Each wall is flat, endless, passes through zero and stands at right angles to its row. A trip goes straight from one point to another. List the walls that it crosses, first one first.
In the rows, zero is written as 128.

Walls:
(1): [148 146 123]
(2): [ 62 119  73]
(3): [125 114 139]
Trips:
[116 162 122] to [154 116 151] -> 2, 3
[124 139 108] to [101 162  63] -> none
[176 191 133] to [105 152  54] -> 2
[110 122 185] to [ 61  41 167] -> 2
[126 113 115] to [150 128 204] -> 2, 1
[110 168 102] to [139 114 175] -> 2, 3, 1
[124 148 193] to [ 87 148 125] -> 2, 3
[160 123 126] to [121 106 159] -> 3, 1

Walls:
(1): [147  85 159  32  97 123  96 135]
(2): [ 94 131 120  69  43 174  83 166]
(3): [119 118  81 152 173 142 201 102]
(4): [ 91  59 139 150 109  63 133 185]
Trips:
[179 150 128 159 113  78 128 184] to [135 105 112 110 138 134 145 112] -> 3, 1, 4
[ 93 117 110 192 123 114  79 129] to [140 138  93 152 136 163 151 209] -> 2, 3
[146  57 122  68 133  94 142 146] to [ 97 127 121  74 155 134 157 119] -> 3, 4
[177 162  84  60  87 158  90 113] to [145 137 152 136 165  67  48 110] -> 2, 4
[113 146 118  82 198 158 172 112] to [ 86 131 130 143 137 143  59 146] -> 2, 3, 4

Walls:
(1): [102 102 190 125 142 165 142 152 186 109 104 109  69  93]
(2): [166 151  80 119  78  36 137 142 159 154 156 135  91 109]
(3): [153  71 135 114 211 134 158 128 104 179 185  55 127 121]
(4): [ 96 164  90  96 156 103 182 103 135 162 155 104 138 188]
(5): [129 138 129  77 170 138 138 180 147 119 153 165 165  75]
Trips:
[153 137  97 136 152  38 122 166 144 134 127  79 137  77] to [123  76  72 108 133 105 167 246 136 118 125 129 103 120] -> 1, 4
[125  97  53 122  83 136 147 147 109 106 135 141 100 142] to [104 118 148 139 192 156 102  59 125 147 114 124 183 195] -> 2, 3
[120  76 144 173 125 120 112  91 171 145  65 154 144 113] to [ 84 134 150  66 122  97 139 158 157 143 143  90 156  52] -> 5, 2, 3, 4
[145  96 147 173 111 192 118 149 136  82 125 174 110 105] to [213 122 127 142  95  57 115 141 166  91 203 110 128 154] -> 2, 5, 1, 3
[112 133 134  75 133 139 215 191  57 160  38 137 116 122] to [185 124 158 110  97  88 113 115 121 102 108 108 120 204] -> 3, 5, 1, 2

Walls:
(1): [118 135 175 153 210  55 126  92  98 134 137 188 147 158 151 119 155 123
 125  93 200  98  76  99]
(2): [133 126  68 206 181 149 203 208 116  85 120 182 113 135 130 145 114 181
  72  80 121 145 107 141]
(3): [139 181 129 169 138 109 154 147  84 129 144  77 145 208  38 101 170  91
 117 127 157  88 158 122]
(4): [168 115  55 118 122 116  77 119 160  86 161 148 118 178 135 130 155 160
 175 120 139 110 120 135]
Trips:
[124 147  95  67 210  38 131 126 147 201 118 141 138 127 130 146  68 114
 127 162 139 132 165 142] to [136  95 142 189 171 107 105  69 218 154 134 172 115  77 111 127 131 159
  93 120 142  50 138 114] -> 4, 2
[201 114 111 143 120 102  96 105 174 129 126 154 124 141 159 108  96  77
 119 180 123 127 199  90] to [156 153 107 113  88  52 125 108 136 156 134 147  75  89 111 127 138 128
 209 160 195 186  87 106] -> 1
[ 51  79 154 174 180  98  93  66  83 175 159  75 139  68 124 143 107 133
  93 168 166 199 131 142] to [121  79  90  90  74 126 149 111  99 137 164 161 101 133  82  85 129  73
 100 161 144 100  83  61] -> 3, 4
[132 117 103 141 141 179 141 146 148  91 116 129  89 128 144 114  57 162
 163 152  94  62 128 118] to [130 111 110  14 146 101 141 116 188 141 124 114  43 121  98  84  77 195
 115 215 110 131 186 158] -> 2
[153  73 210 118 218  89 105 167  73 113 141  67 146  89 140  74 158 116
 134  83 112 100 148  95] to [151 191 142 115 117 179 122 137 147 133  61 136 122 116 138 171 174 108
 127  66 144  97 133 144] -> 2, 1
[ 69 173 139  98 124 178  95 125 120  97 129 148 141  91 175 123 160 114
 125 186 130  96 116  74] to [ 72  96  76 166 115 120 189 104 142 206 102  95 161 175 123 135 109 155
  66 115 162 138 101 147] -> 2, 3
[123 173  66 177  23 105 180 163  90  96 109 148 118 154 143 129 170  97
 154 153 106 151 157 126] to [134 148 106 140 164 121  97 105 162  69 111 135 176 161 148 107 117 193
 151 151 132  67 172 158] -> 1
[114 139 157  95  83 168 166 123 114 124 160 157 115 141  91 136  87 144
 111  93 137 188 133 129] to [116 115 195 140 124 142 124 130 183 201 143 134 118 132 159 115 191  75
  63 160 131 122  63 134] -> 2, 1

Walls:
(1): [108 138 124 154 139 111 150 170 102 209 171 134 107 153  53 101 100 122
  97 192 152  70 101 191 125 117 135 167 150 143 151 152 126 135 142  28
 140 177 172  98  85 169 107 115 133 209  42 189]
(2): [100 157 148 134  96 117  83 123 190 163  68 121 123 122 106 131 117 195
 141 161 105  66  78 176 108 143 129 185 123 139  72 133  89 139 104 124
 149 117 238 131 120 110 136 159 181 158  99 118]
(3): [156 128  96  46 120 126  71 131 168  47 166 186 220 105  90  58  93 139
  97 154 141 161 133 172 107 230 156  89 132 167  94 120 172 122 118 117
 103  73 178 111 125 195 189 210 102 212 163  89]
(4): [ 79  87  93 119  60 114 218 165 107  92 112 154  38 142 167 107 123  80
  41  87  90 102 106 122 112  66  88 203 141  96 127 137  96  45 135 138
 200 154  95 188 203 100  76  89  71 109  41  87]
(5): [120 156 204 115 164  84 148 160 133  79 167 114 146 141 130 160 103  85
 148 116 151  75  50 138 125 111 112 161 132 169 162 107 108 160 135 133
 123 161 179 103 142 135 120  93 118  63 140 120]
(6): [ 95 141  80 122 140  76 190 196 197 139  60 130 151 108 166 130 152 125
 127 125  68 182 149 147 159 162 135 102 115  97 157 172 124  94 161 123
  97 160 134 133 140 151 181 137 150 173  99 187]
(7): [ 93 158 114  87 178 128 107 132 185 170 165  72  95 121 115  73 101 158
 165 116 146 132 173 103  71 173  79 113 104  88  78 113 134 132 111 115
 161  79 115 106 158  97 170 170 120 142 118 164]
(8): [147  96 138 138 124  90 101  97 108 177 133 183 104 133  78 108  78 158
  90 113 169 124 130 179  95 154  48 114 130 119 120 111  55 104 113 142
 155 160  49  93 104 125 193 165 136 193 136 154]
Trips:
[179 116 131 128 135 116 143 145 171  96 130 175 108 117 114 170 175 106
  92 137 134 165  77 142 145  34 170  99 134  93 119 105 108 156 187 194
 179  96  96 127 112 110  49 186 182 145 176 154] to [ 86 242 172 160 122  92 130 169  92 142 118 104  73  91  99 136 189 112
  82 114 138  75 105 167 149 119 119 218 113 154 123 103 177 133 136 138
 137 101 169 122 129 211 176 167 122 103  85  94] -> 5, 2, 1
[133 140 171 184 160  24 109 110  96 145 162 107  68  89 124 145 216 147
 137 157 176 130 157 180 129 152 151 108 106 120 173 102 139 128  96 152
 128 112 142 103 146 128  86  85 145 157 138 133] to [108 109 146 170  80 146 125 150 140 102 115 134  31 169 114  93 154 149
 143 126 150 124 211 152  96 176 103 120 122 190 154  93  90 165 136 117
 128 113 141 153 110 181 162 125 162 180 125 130] -> 2, 7, 5, 3, 6
[160 112 144 110 183 103 152 108 119 139 147 101 120 124 208  97 142 130
  84 125 140 124 151 157 144 102 141  78 128 164 136 172 156  58  88 115
 136 159  42 112 150 142 128 125 163 129 143 114] to [ 98 179 196 121 119 123  99 183  82 119  84 106 143 143 107 110 117 157
 187 155  78 145 150 167 155 176 126 153 149 106 123  99 123  63  94 155
 114 151 140 157 154  88 119 143  99 160 108  98] -> 7, 3, 2, 8

Walls:
(1): [191  73 131 122 149  59 194 136  93 121 151 132 124 112  90 177 148  98
 127 196 193 124 129  69 101 147 123 160 153 175 130 103 145 195 141 122
  81  83 149  91 100 124  92 160 207 152 134 149]
(2): [157 125 120 106 168 112 130 120 114  68 100 217 135 186 104 223 164  79
  94 133 115 144 129  83 170  88 115 189  77 222 122 151 146 154  70  98
 162 170 153  69 115 142 117 145 133  84 136 122]
(3): [ 84 119  90 134 119  73 116 109 119 157 126 148  98 118 140 113 151 112
 167 165 149  79 127 100 136  21 120  99  56  94 105 177 176 127 151 135
 110 157  91 127 121 130  20 109 152  89  94 119]
(4): [113  80 129 184 144  41 132 167 153 121 128 197 109 160 131 113 178  99
 139 136 152 131 116 159 133 145 128  92 206 108 107 108  87 189 136 115
 124 129 134  82 153 194 114 160 173 130 101 164]
(5): [162 145 114  69 148 135 145  91 144  81 108 117 114  77 166  45 176 129
 126 137 132  99 133 152 128  97 157  96 106 209 139  94  88 123 177 113
 110 140 150 116  86 103 168 127  75 127 148 104]
(6): [139 103  97 162 153 110 138 112  80 120 120  79 105 137 130  76 108 116
 142 125  92 128  95 123  80 206 164  58 117 106 141 110 134 131 152  81
 110  79 101 142 107 100 111 142  96 150  21 162]
(7): [ 47 116 163 148 143  82 152 125 139 109 121 103 138 126 121 106 142 152
 103 146 158 120  77  71  88  99 156 168 180 111 151 156 125 165 132 144
 110 120 164 137 127 161  96 168  87 120 112  90]
Trips:
[141  76 158 149 145  95 152 179 113  80 172 100 171 149  86 117  99 101
 126 142 103 183  90 162  25  91 104 151  89 152 146 106 137 146 129  86
 131 124 196 187 183 101 143 187 103 142 171 177] to [142 104 140 171 174 128 169  81 130 136 156 156 147  20 164 124 112 107
  60  27 132  91  73 139 182 182 159 164 102 145 164 120 137 159 143  72
 160 150 108 129 190  97 143 160 184 122 138 179] -> 5, 7
[158 113 125 148 151 129  92 132 142 157  78  99 127 154 122 142 123 196
 148 162 125  99 110 155 133 145 127  80 170  94 102 131 117 115 173 111
 104  96 165 209 111 111 142 151  95  82 104  74] to [ 80 140 182 148 111 143 160 208 107 187  80 154 121 138 134 152  98 127
 125 126  66 139 132 126 104  99 157 112 141  79 168 138 147 125  58 135
  36 177 110 155 175 190 178 129 149 141 188 183] -> 5, 4, 6
[122 140 124 120  84  97 140 122 158 131 120  80  89 134 117 122 128 145
 126 159 136  99  70 157 133 122 122  46 158 138 107  64 144  67 116  58
 105  40 102  79 125 153 139 108 114 131 161 116] to [124 109 134 191 125  93 198 183 151  72  63  99 152 126  93 139 142 113
 164  80 125 114 132 144 219  91 134 149 130 161 100 107 106 151 127 184
 111  75 163 157 134 124 161 104  90 145  88  63] -> 7, 6, 2
[129 129 117 176 131 165 144 133  86 174 116 161 120  97 206 150 178  85
  90 118 165 167 116 190 128 157 194  90 142 206 124  99 174 150 111 186
 165 150 155 166 100 126 186 155 154 109 101  48] to [124 150  75 114 211 127 152  94 110 134  92  90  99 174 131 115 142 159
 165  80 133  78 121 107 175 178 160  98 147 134 161 142 112 201 200 161
 177 120 178 113 173 144 158 183 106  67 141 137] -> 6, 7
